Each row is a point. The window is the flat piece filled in between its corners: a triangle in 3 columns, a solid with four corners in 4, and so on. A path goes straight from each point to the next, and from the last back to the first. List the points from which the path goes on through the window.

Window (3 x 3)
[[ 5.0 -1.9 -5.4]
 [-3.7  1.4 -1.7]
 [-1.8  0.0  5.2]]
Path:
(1): [-4.0 -0.7  3.7]
(2): [-3.1  4.7  8.4]
(3): [-0.2  1.5  2.6]
(4): [-3.0 -2.6  3.3]
(5): [-1.7 -3.6  0.7]
(6): [-2.1  2.1  4.1]
(7): [ 0.7  3.6 -4.2]
(8): [-4.1 -4.5  0.2]
(9): [-2.1 -5.3  1.8]
(10): [0.8 4.6 4.2]
(11): [ 4.1  1.7 -1.9]
(12): [ 0.3 -6.9  2.1]
(13): [-1.9 -4.2 -2.6]
(14): [-1.5  3.5 -1.7]
(15): [3.2 2.9 6.2]
(16): [-1.4 -3.5  4.4]
Through the window after points: 3, 5, 7, 9, 13

Window (4 x 4)
[[-4.5  2.7  1.5  9.4]
 [ 1.1  1.0 -1.8 -3.1]
 [-3.9 -0.1  1.0 -4.3]
 [ 1.6 -1.5  3.5 -2.5]]
Path:
(1): [-4.7  1.1  0.5  7.7]
(2): [-1.1 -1.6 -1.3 -3.6]
(3): [-0.5  3.8  6.6 -1.3]
(4): [-3.0  7.4  1.7  7.1]
(5): [-4.3 -0.3  1.4  8.0]
(6): [-2.9 -0.6 -1.5 -1.4]
(7): [-3.6  2.9  1.1 -0.7]
(8): [0.8 5.7 3.6 1.3]
(9): [-2.7 -1.5  0.7 -1.7]
(10): [-3.9 -2.1 -5.5  1.9]
(11): [ 1.2  3.7 -0.4 -5.0]
(12): [-4.1  3.9  5.1 -2.9]
(13): [-2.6 -1.8 -1.0 -0.3]
(14): [ 1.3 -4.2  3.0 -3.0]
(15): [ 0.9  3.1  3.3 -0.8]
(16): [-1.6  3.8  2.7  5.8]
Through the window after points: 2, 4, 8, 12, 14, 16

Window (6 x 6)
[[-1.4 -4.2 -4.7  4.3  3.6  3.7]
 [ 1.2  2.2 -6.9  0.6 -3.3  4.2]
 [ 0.0  5.8 -4.6  3.3  2.3  1.1]
 [ 3.3 -3.5  2.4  1.0  3.0  1.9]
 [-2.5  2.6  3.3  1.3 -2.6  3.6]
 [-1.9 -6.7  3.3  2.1  6.9 -6.0]]
Path:
(1): [ 0.7 -2.7 -1.9  5.9  0.4 -4.0]
(2): [ 1.2 -4.0 -4.2  9.4  3.1  0.5]
(3): [-2.1 -0.9 -2.4 -1.0  3.0  3.4]
(4): [-4.7 -1.3 -2.3 -1.5  2.6  1.6]
(5): [ 4.9  1.9 -1.8  7.3  2.9 -2.7]
(6): [ 3.4  2.3 -4.8  8.6  0.0  0.6]
(7): [-2.3 -0.1  0.7  0.2  5.1  0.6]
(8): [-1.3  1.4 -4.1 -1.3 -1.4  4.2]
(9): [ 4.1  1.7 -3.2  6.3 -2.1  1.4]
(10): [ 4.3  0.3 -0.7  3.6  2.2  1.0]
(11): [-3.4 -0.8  0.3 -1.0  3.0  2.2]
(12): [-4.1 -1.5  3.5 -2.0  5.1  5.5]
Through the window after points: 2, 4, 8, 10, 12

Window (6 x 6)
[[ -0.6  -0.6  -1.9  -7.0   5.4  -1.5]
 [-11.1   1.6   3.4  -3.1  -1.9  -1.9]
 [  6.7   0.3   1.6  -2.9   3.8  -5.3]
 [  2.9   0.5   1.8   4.6  -3.7   5.1]
 [ -2.1  -1.6   5.3  -2.4   2.4   1.0]
 [  3.1  -4.6   0.8  -2.0   4.3  -6.8]]
Path:
(1): [ 1.4 -2.1  3.3 -4.7 -0.9 -4.0]
(2): [-2.0 -0.4  4.7 -5.8  0.2  1.0]
(3): [ 0.7  1.5 -2.2  1.4  4.7 -3.4]
(4): [ 1.3  3.3  0.7  2.9  4.3 -4.0]
(5): [ 4.9 -2.2  2.3 -1.6 -1.8  1.5]
(6): [ 8.4 -1.5  1.5 -4.7 -3.2 -1.4]
(7): [-6.4 -2.1  3.6  3.3  5.9 -0.2]
(8): [-1.7 -0.5  0.1  3.0  4.8  2.5]
(9): [-1.7  0.5  2.6 -3.6 -4.9 -4.4]
(10): [ 3.4 -2.2  0.2 -5.4  0.7 -3.2]
(11): [ 3.0  1.3  4.2 -0.5  5.1 -3.0]
(12): [-5.2  0.8  4.0 -0.7  4.7  1.5]
(13): [-1.7 -0.9  2.8 -1.8 -5.4 -0.8]
(14): [ 3.2 -1.0  5.5 -8.2  1.1  0.7]
(15): [-1.4 -0.8  2.6  0.1  3.0 -2.3]
(16): [-2.6  3.2  1.3  0.5  5.3  0.0]
Through the window after points: 4, 6, 10, 12, 14, 16

Window (8 x 8)
[[-0.9  6.1  1.7  5.2  1.5 -1.4 -2.7 -1.1]
 [ 5.0 -3.7 -1.4  2.0 -2.3  3.5 -2.5 -1.6]
 [-0.5  6.9  5.1  1.8 -9.0  3.6  4.6  1.2]
 [ 0.6 -0.8 -4.3  0.9  0.7  4.8 -0.8  7.8]
 [ 0.5 -3.5 -4.6  5.0  1.4 -1.9  4.6  3.0]
 [-4.9  0.0 -4.5  2.1 -0.9  1.3 -6.2  4.9]
 [-1.9 -4.2  0.8  0.3  4.6 -4.6 -4.7  1.5]
 [ 0.9  0.5  1.7 -2.1 -1.9  8.7 -3.5 -7.9]]
Path:
(1): [-0.2  2.8 -2.9  1.6  0.2 -5.5 -1.8  4.1]
(2): [ 4.2  3.1 -1.9 -1.5 -1.3  1.6 -4.2 -0.6]
(3): [-3.1 -0.3  2.3  4.8  1.4  1.6 -1.5 -2.0]
(4): [-1.3 -2.7  5.9  4.7 -4.1  9.1  7.0  0.1]
(5): [ 1.6  2.8 -0.2  0.1 -1.7  0.5 -2.3 -1.3]
(6): [-0.8  0.3 -6.4 -4.1  1.1  0.6 -7.0  0.3]
(7): [-1.2 -0.8  2.4  4.7 -2.4  5.8 -0.4 -0.4]
(8): [-0.7 -4.2  1.1  7.2  0.5  3.3 -1.5  0.4]
(9): [ 1.2  0.8 -3.4  1.5 -1.0 -1.0  3.2  2.7]
(10): [-0.6  7.0 -3.8 -1.7 -5.3  0.2 -5.4  1.9]
(11): [ 1.9 -1.4  0.6  3.8 -1.3  5.5  0.5 -1.6]
(12): [-2.7  0.9  1.7  5.1 -1.6  4.6 -2.4 -2.4]
(13): [ 0.9  0.0 -0.3 -1.4 -0.8  1.8 -2.8 -2.2]
(14): [ 0.4  1.5 -4.2  0.5 -0.6 -0.7 -1.2  5.8]
(15): [ 0.6 -8.6 -1.5  7.6  3.2  7.0  6.1  0.8]
(16): [-2.2  0.8  0.6  5.4 -0.5  5.2 -1.2  3.9]
Through the window after points: 2, 6, 8, 14

Window (9 x 9)
[[-6.5 -3.1 -3.3  0.0  3.8 -0.6  2.7  3.3 -0.6]
 [ 2.3  6.1 -1.6 -2.1 -1.1  1.1  4.1 -0.6 -0.4]
 [-1.0  1.1 -1.2  9.3  8.1 -1.4 -8.1 -0.4  0.8]
 [-3.8 -0.6 -1.3 -0.7 -4.4  5.0 -1.5 -2.6 -5.8]
 [-3.2  2.9 -2.7 -7.0 -4.3 -1.7 -0.1  1.8 -0.1]
 [ 2.8  0.7 -7.4  8.6  4.5 -1.8 -5.5 -3.6  4.2]
 [ 6.2  3.3 -1.2 -5.6 -2.5  6.2 -0.4 -0.8  3.8]
 [-0.7 -4.2  3.1 -1.0  1.9 -2.4  1.6 -3.8 -1.4]
 [ 7.2 -0.7 -4.9  5.6  7.0 -3.1 -4.9  0.9 -0.5]]
Path:
(1): [-3.2  2.7 -0.6  1.3 -9.5 -1.4 -1.1  1.3 -2.6]
(2): [-1.3  0.6 -1.5 -4.2  1.0  2.6  0.3 -2.0 -0.3]
(3): [-2.6  0.2 -1.3 -2.7  2.9  1.4 -2.6 -2.2 -1.7]
(4): [-3.9 -1.4 -3.8  2.5  0.2 -3.8  3.4  5.9  1.7]
(5): [ 6.5 -0.2  0.2  1.1 -2.2  1.7  0.1  3.2  1.8]
(6): [ 1.9  4.7 -4.5 -4.5  2.5  3.7 -2.1 -4.3  1.9]
(7): [ 2.8  2.6 -1.7 -2.1  5.5  2.2 -0.1 -6.2 -2.6]
(8): [-0.1 -1.6 -0.6  3.5 -0.9 -0.7 -1.2  1.4  0.2]
Through the window after points: 3, 5

Window (11 x 11)
[[-2.3 -0.6 -1.6  7.0  5.6  5.1  0.6  3.3 -2.9 -0.8  2.4]
 [-5.2 -2.7  1.9  2.5  0.0  2.8 -1.3 -1.9  2.4 -1.9 -3.1]
 [ 1.5  3.9  9.3  4.6  2.9  1.6 -2.8  6.3 -5.2 -6.8 -0.5]
 [-7.1 -4.2  3.0 -5.7  5.7 -1.1 -3.6 -3.6  0.0 -2.0  4.4]
 [-0.6  6.2  1.2 -1.9  1.2 -3.0 -3.7 -2.3 -1.3  4.4 -4.4]
 [ 6.3 -3.8 -4.8  1.7 -1.4  4.9  0.9 -5.0 10.1  3.2  5.3]
 [ 4.5 11.2 -2.1  1.9 -1.9  2.9  0.3  3.1  0.4 -2.6  0.9]
 [ 4.2 -3.6 -0.4  1.1  2.1  3.4 -1.1 -1.1 -2.0 -5.4  1.5]
 [ 2.4  1.2 -2.3  2.5 -2.4 -1.2 -0.2  8.0 -4.1  1.8 -0.6]
 [ 1.8  6.0  3.4  1.8 -3.1  7.0 -2.8 -4.9  0.1 -2.1  4.5]
 [ 6.2  0.7  2.3 -7.7  1.6  2.2  3.5  0.2 -1.8  1.8  0.1]]
Path:
(1): [ 0.2  2.3  6.3  4.5 -1.9  0.5  4.6 -0.1 -1.1 -1.9  1.3]
(2): [ 2.3  1.4  2.0 -0.3 -1.3 -1.8  1.6 -1.5  0.2  1.3  5.1]
(3): [ 3.4  3.1 -0.7  1.0  0.7  5.1 -2.5  1.4  1.2 -3.2 -1.5]
(4): [ 0.4  0.4  0.0 -0.8  3.8  4.2 -2.5 -0.3  0.4 -0.4  0.8]
(5): [ 4.1  0.2  6.4  2.3 -5.0 -1.7  4.1 -3.6 -0.2 -7.4  3.8]
(6): [ 2.4  0.5  7.3  3.7  3.3 -3.4  6.9  0.8 -4.7 -0.6  1.9]
(7): [-0.9  1.6  2.3  1.1  0.9  3.0 -4.1  2.4 -0.9 -3.4 -0.2]
(8): [ 0.3  0.4  0.2 -5.2 -0.7  5.0 -8.6 -1.0 -2.2  0.5 -5.5]
(9): [ 2.9  5.2  3.3  5.6 -0.7  3.6  2.4 -2.3  1.0 -3.2  7.1]
(10): [ 0.8  2.2  2.0 -0.4 -1.5 -2.7  3.0 -1.0  2.8 -2.9  0.8]
(11): [ 1.1 -1.1 -1.0  0.6  2.3  4.6 -1.7  0.9 -0.6  0.9 -0.3]
(12): [ 4.7  2.1  0.0 -2.0  4.5  3.3 -6.5  6.0 -3.9 -3.5 -0.8]
Through the window after points: 6, 8, 12
